Every row gives one point. Two turns around zero, p and q, are shown by what they do to some points. Where does a point land after both, in the order given? Backwards means that the second turn is done in reverse. Each puzzle has new turns, and all numbers are rounded.

Turn p:
[ 0.19 -0.15] => [-0.11 -0.22]
[0.19 0.36] => [ 0.39 -0.11]
[-0.68 -0.12] => [-0.26  0.64]
[0.18 0.03] => [ 0.07 -0.17]
[ 0.11 -0.11] => [-0.08 -0.13]
Turn q:
[-0.29  0.26] => [-0.06  0.38]
[-0.27 -0.36] => [-0.44 -0.11]
[ 0.14 -0.11] => [ 0.04 -0.17]
[0.42 0.21] => [ 0.46 -0.10]
Where do these land?
q, then p: [ 0.35 -0.18] => [-0.32 -0.23]
q, then p: [-0.37 -0.19] => [-0.01  0.42]
p, then q: [0.02 0.37] => [ 0.32 -0.18]

Turn p:
[-0.04 -0.35 -0.36] => [ 0.29 -0.41  0.02]
[0.33 0.29 0.35] => [-0.18  0.47  0.25]
[-0.16  0.31  0.29] => [-0.30  0.28 -0.19]
[-0.17  0.03  0.15] => [-0.20 -0.01 -0.11]
[-0.17 -0.54 -0.32] => [ 0.19 -0.62  0.01]
[ 0.21  0.26 -0.12] => [0.21 0.29 0.02]
Turn q:
[0.21 0.07 0.08] => [ 0.12  0.20 -0.01]
[-0.19 -0.04 -0.31] => [-0.15 -0.25 -0.22]
[ 0.11 -0.22 -0.02] => [ 0.22 -0.10 -0.01]
[ 0.52  0.14 -0.16] => [ 0.28  0.35 -0.34]
[-0.65  0.04  0.41] => [-0.47 -0.20  0.58]
Where do these land?
q, then p backwards: [-0.29  0.18 -0.17] => [-0.26 -0.07  0.27]
q, then p backwards: [-0.29 -0.38  0.12] => [ 0.09 -0.48 -0.05]
q, then p: [-0.02 -0.05 -0.21] => [ 0.15 -0.15  0.00]
q, then p backwards: [0.60 0.25 0.26] => [ 0.36  0.58 -0.14]

Turn p:
[-0.08  0.03 -0.21] => [0.12 0.17 0.09]
[-0.19  0.09  0.59] => [-0.45 -0.40  0.18]
[-0.20 -0.20 -0.20] => [-0.07  0.34  0.03]
[-0.09  0.25 -0.12] => [ 0.17 -0.01  0.24]
[-0.23 -0.04 -0.07] => [-0.09  0.17  0.15]
[ 0.81 -0.13  0.01] => [ 0.33 -0.28 -0.70]
Turn q:
[0.60 0.41 0.13] => [ 0.25  0.04 -0.69]
[ 0.04  0.10 -0.29] => [-0.23 -0.16 -0.13]
[-0.40 -0.15  0.15] => [-0.05  0.20  0.40]
[-0.13  0.14  0.03] => [-0.11  0.16  0.00]
[-0.11 -0.50 -0.02] => [ 0.13 -0.25  0.43]
Where do these land?
p, then q: [0.25 0.19 0.22] => [ 0.14 -0.30  0.19]
p, then q: [-0.31  0.07  0.35] => [0.07 0.25 0.40]
p, then q: [-0.52  0.01 -0.09] => [ 0.07  0.52 -0.01]
q, then p: [ 0.39 -0.11 -0.53] => [-0.21  0.56 -0.29]
q, then p backwards: [ 0.20 -0.16  0.05] => [ 0.19  0.18 -0.03]

Turn p:
[-0.42 -0.10 -0.21 -0.36] => [ 0.09  0.55 -0.10  0.20]
[-0.69 -0.25  0.01  0.24] => [-0.31  0.21 -0.51  0.44]
[ 0.37  0.12  0.22 -0.37] => [ 0.29 -0.10  0.49 -0.02]
[ 0.07 -0.24 -0.06  0.23] => [-0.33 -0.06 -0.02 -0.08]
[ 0.30  0.15 -0.09  0.22] => [ 0.00 -0.25 -0.01 -0.33]
[0.37 0.32 0.14 0.05] => [ 0.25 -0.37  0.15 -0.21]
Turn q:
[-0.18  0.24  0.04 -0.09] => [ 0.10  0.27  0.11 -0.08]
[0.60 0.21 0.11 0.42] => [ 0.33 -0.25 -0.63 -0.14]
[ 0.30 -0.06 -0.22 -0.16] => [-0.02 -0.04 -0.20  0.36]
[ 0.25 -0.07  0.23 -0.35] => [-0.34  0.19 -0.29  0.07]
[-0.50 -0.45 -0.16  0.09] => [-0.20 -0.29  0.60  0.00]
[-0.47  0.12  0.00  0.10] => [ 0.13  0.11  0.41 -0.21]
Where do these land?
q, then p backwards: [-0.30 -0.05 -0.13 -0.06] => [ 0.17 -0.15  0.11 -0.22]
p, then q: [-0.25 -0.20 -0.04 -0.38] => [ 0.37  0.13 -0.14 -0.27]
p, then q: [0.45 0.17 0.08 0.11] => [-0.49 -0.02 -0.07  0.06]
p, then q backwards: [-0.03  0.43  0.29 -0.18] => [ 0.08  0.18 -0.41  0.31]
p, then q backwards: [-0.09 -0.19 -0.13 -0.07] => [-0.05  0.05  0.09 -0.23]
p, then q backwards: [ 0.50 -0.05  0.38  0.69] => [ 0.06 -0.81  0.12  0.45]
p, then q: [-0.28 -0.11 -0.45 -0.11] => [0.39 0.37 0.04 0.13]

Turn p:
[ 0.06 -0.04  0.29 -0.20  0.09 -0.05] => [ 0.10 -0.14  0.19  0.12  0.24  0.05]
[-0.21 -0.17  0.03  0.29 -0.55 -0.22] => [ 0.39 -0.17 -0.34  0.09 -0.40 -0.21]
[ 0.61 -0.21  0.35  0.14 -0.04  0.11] => [ 0.44 -0.11  0.39 -0.42  0.08  0.16]
[ 0.15 -0.05  0.29  0.06  0.52  0.35] => [ 0.04  0.39  0.48 -0.08  0.34  0.03]
[-0.32  0.21 -0.28 -0.14 -0.39  0.18] => [-0.24 -0.10 -0.48 -0.05  0.00 -0.35]
[ 0.02 -0.34 -0.16 -0.09  0.29 -0.08] => [-0.20  0.00  0.37  0.12 -0.21  0.03]
[-0.31  0.61 -0.51 -0.04  0.08 -0.30] => [-0.52  0.15 -0.62  0.22 -0.05  0.31]
Turn q:
[-0.18  0.29  0.36  0.26  0.28 -0.27] => [-0.08  0.01 -0.30 -0.34 -0.16 -0.47]
[-0.01 -0.30 -0.01 -0.22  0.13  0.18] => [0.34 0.14 0.15 0.02 0.08 0.14]
[ 0.14  0.06 -0.52  0.17  0.33  0.30] => [ 0.00  0.38 -0.38  0.41  0.00  0.25]
[-0.14 -0.08  0.25 -0.14 -0.72 -0.73] => [-0.37 -0.67  0.49 -0.25  0.40 -0.33]
[-0.18  0.10  0.00  0.14 -0.38  0.16] => [-0.35  0.05  0.28  0.02 -0.16  0.03]
[-0.06 -0.49 -0.29 -0.02  0.13 -0.25] => [ 0.22  0.11  0.08  0.27  0.49 -0.16]
[ 0.03  0.41  0.18 -0.25  0.24  0.24] => [ 0.07  0.06 -0.27 -0.38 -0.27  0.28]
[0.42 0.01 0.03 0.06 0.00 0.38] => [ 0.17 -0.09 -0.07  0.27 -0.38  0.26]
Where do these land?
p, then q: [-0.24  0.05  0.22 -0.38 -0.84 -0.20] => [ 0.30 -0.03  0.04  0.71  0.60 -0.20]
q, then p: [-0.25  0.02  0.24  0.01 -0.02  0.28] => [ 0.11 -0.26 -0.21 -0.01  0.27 -0.02]
p, then q: [0.32 0.06 0.00 0.24 0.25 0.19] => [ 0.05 -0.06 -0.08 -0.34 -0.21  0.30]
p, then q: [ 0.26 -0.02  0.08 -0.16  0.30 -0.06] => [ 0.23  0.15  0.08 -0.18 -0.29 -0.03]
p, then q: [-0.10 -0.43  0.20  0.18  0.06  0.27] => [-0.02 -0.50 -0.12 -0.18 -0.07 -0.21]
p, then q backwards: [ 0.26  0.09 -0.23  0.10  0.18 -0.08] => [-0.11  0.24 -0.04 -0.19 -0.10  0.25]
q, then p: [ 0.26  0.13  0.23  0.15  0.14 -0.63] => [-0.23 -0.24  0.28  0.23 -0.56  0.15]
p, then q: [-0.52  0.10 -0.75 -0.13 -0.07  0.24] => [-0.66  0.28  0.16 -0.21  0.56 -0.19]
